Every row gives one point. Examples show where two turns around zero, p and q, send a point. Where does a point land after both, in the order given? Backwards means that the second turn is done in reverse. Each puzzle has new turns, and all numbers are rounded.

Turn p:
[ 36  26 -10] -> [-31  18 -28]
[-28  -6  -7] -> [28 -7  3]
[ 10  32 -23] -> [ -4  12 -39]
[-27 -16  28] -> [ 13 -30  26]
[  9 -36  12] -> [-5  8 38]
Turn q:
[  0 -35  24] -> [-14  23  33]
[-34   7  25] -> [-37 -19   9]
[ 15   1 -32] -> [34 -3 -8]
[ 19  27 -16] -> [ 16  -1 -33]
Where do these land?
p, then q backwards: [-29  16  25] -> [-28  16 -26]
q, then p: [21  4 29] -> [ 15 -11 -31]
p, then q: [ 26  15 -37] -> [ 15 -32 -32]
p, then q: [-4 10 -2] -> [11 -1  2]
q, then p: [-14 -46 -15] -> [-38 -26  21]

Turn p:
[-19   2 -15  -4] -> [  4 -23  -2  -9]
[ -9   6 -25   9] -> [  5 -17 -20 -11]
[  8 -15  -6  -4] -> [11  0 -2 14]
[ 20  18  11 -11] -> [  7  26   9 -13]
[  0 -12  34   9] -> [-26  13  15  18]
Turn q:
[-21  18 -15  -3] -> [ 14 -15 -11  21]
[-27 -10   0  -5] -> [ -1 -27 -10  -5]
[-10  -3   5  12] -> [ 11  -7  -1 -10]
[ 4  7  8 -8] -> [-4  0 12  6]
[48 -9 -4  0] -> [-19  45   5  -6]
[ 7 -3  7  5] -> [ 0  6  6 -8]
Where do these land?
p, then q: [  8  14 -13   6] -> [-9  6 -9 17]
q, then p: [ -7  -4 -10 -18] -> [ -6 -18 -10   6]
p, then q: [-12 -15 -10  17] -> [  4  -2 -23 -14]
p, then q: [-11  -1  -9   1] -> [-9 -1 -8 -8]
q, then p: [-14   0  14   6] -> [ 6  6 10 16]
q, then p: [-9 -1 -4  1] -> [ 6 -2 -5  6]
q, then p: [ 46   8  31 -11] -> [-37  12  31 -28]

Turn p:
[  1  -9  20   9  -3 -15   4  -8] -> [  7   9   3  -6 -11  22   4   9]
[-16  -4   9  -3  11  13 -13  11] -> [-13  14  13  16   1  -6   6  -7]
[ 14   9  -4   5 -20   2 -10  -6] -> [ 10 -14 -10  -3   5  -4  18   8]
[-17  15 -13 -11   9   2  -1   9] -> [ -6   3  -7  12  -6 -20 -10 -14]
[ 12   5  12 -16  11 -13 -15 -12] -> [ 8 -8  0 25 -7 11 -6 16]
[  0 -10  11  15 -14   8  10 -12] -> [ 10  13   3 -18  10  10  11   5]
[  1   2  -9  12  12  -9   2 -17] -> [  1   0 -18   1   5  17  -9  -6]
[ 16   2 -13  15  -7  -6  13   9] -> [  1 -20  -4 -22   0   4   1  -9]
[ -1   2  -7 -14   7   9  14  11] -> [ -1  -2  11  -2   2 -16 -17  -7]
[-11 -12  -7 -13  -6   9  -4  15] -> [-17   5   9  -2   0 -20   1   6]
Turn q:
[ 11 -11  16   4  13  12  19   7] -> [-17  -5 -14 -16  -6   8  18  -9]
[ -2  -4  -1  -6   6 -10  -8  16] -> [ 12  -6 -10  -1   9   0   4  12]
[  9  13  12 -14   4  14 -11 -11] -> [  5  -7   0  18 -22  -3   8 -10]
[  1  -4   0  -2  14  12  -4 -11] -> [ -3  -9   3   9   2   4   8 -15]
[-15  13 -11   5   0  12   6  -9] -> [ -8  13   3  14   4   8 -12 -11]
[ -5   0  -9   9   2   2 -18   1] -> [-1 -8  1 13 13 -9 -7  2]
[ 15   0  -7  13  10 -15   7  -1] -> [  5   0  -5 -19   8 -13  -4 -13]
[-18  11   9   8 -22  -6  11  -5] -> [-9 30 10  2 -5 -2 -5 12]
[ -1 -15  -7  14 -24   3 -17   6] -> [-14 -13  13   1   7 -10 -13  23]
[  6  10  -6 -11  14  -8   6  12] -> [ 17   1 -18  -5   0   5  -2  -6]
[ -2 -13   3 -20 -16 -16   8  -4] -> [ 14   4  17 -14  -8  12   5  15]
Where do these land?
p, then q: [ 13   6  -3 -11  -3   7   7  -5] -> [  7 -14  -4  -9   4  -7   8   1]
p, then q: [ -6   7   0  -8 -11  -9 -17 -15] -> [ -4   1 -11 -12   8  -2 -22   3]
p, then q: [ -7 -30   2   5  -8  14   3  16] -> [ 10  22 -10  12  -6  14  20   6]
q, then p: [  5   3   2  24 -10  -7  -5   0] -> [ -6   3  -8   9 -24   3  -4   2]
p, then q: [ -9   5 -14  -2   3  -5   7   4] -> [11  0 13  6  6 -3 -7  3]
q, then p: [-11  -7   5   7  -5 -10   5  -5] -> [  9   2   8   8 -10  -2  -6  -9]
p, then q: [ 12 -12   7   3  14  -3   6   7] -> [-11  -6   2  13  -5   3  15   5]
p, then q: [ 19   8 -11  -8  48  -4  -3   0] -> [-24 -22  19  20  24 -19  12  -4]
q, then p: [-2  8  7 -8 -3 26  5 -6] -> [  4  15  -9 -13   9  -6  17  -3]
p, then q backwards: [ -3   3  -2  -4  -9  -8 -10 -10] -> [-2  5 10 -4  0  0 -5 14]
p, then q: [-10   7   7   2 -16  -1   2  15] -> [  7  14   8 -13 -13   2  -2   5]
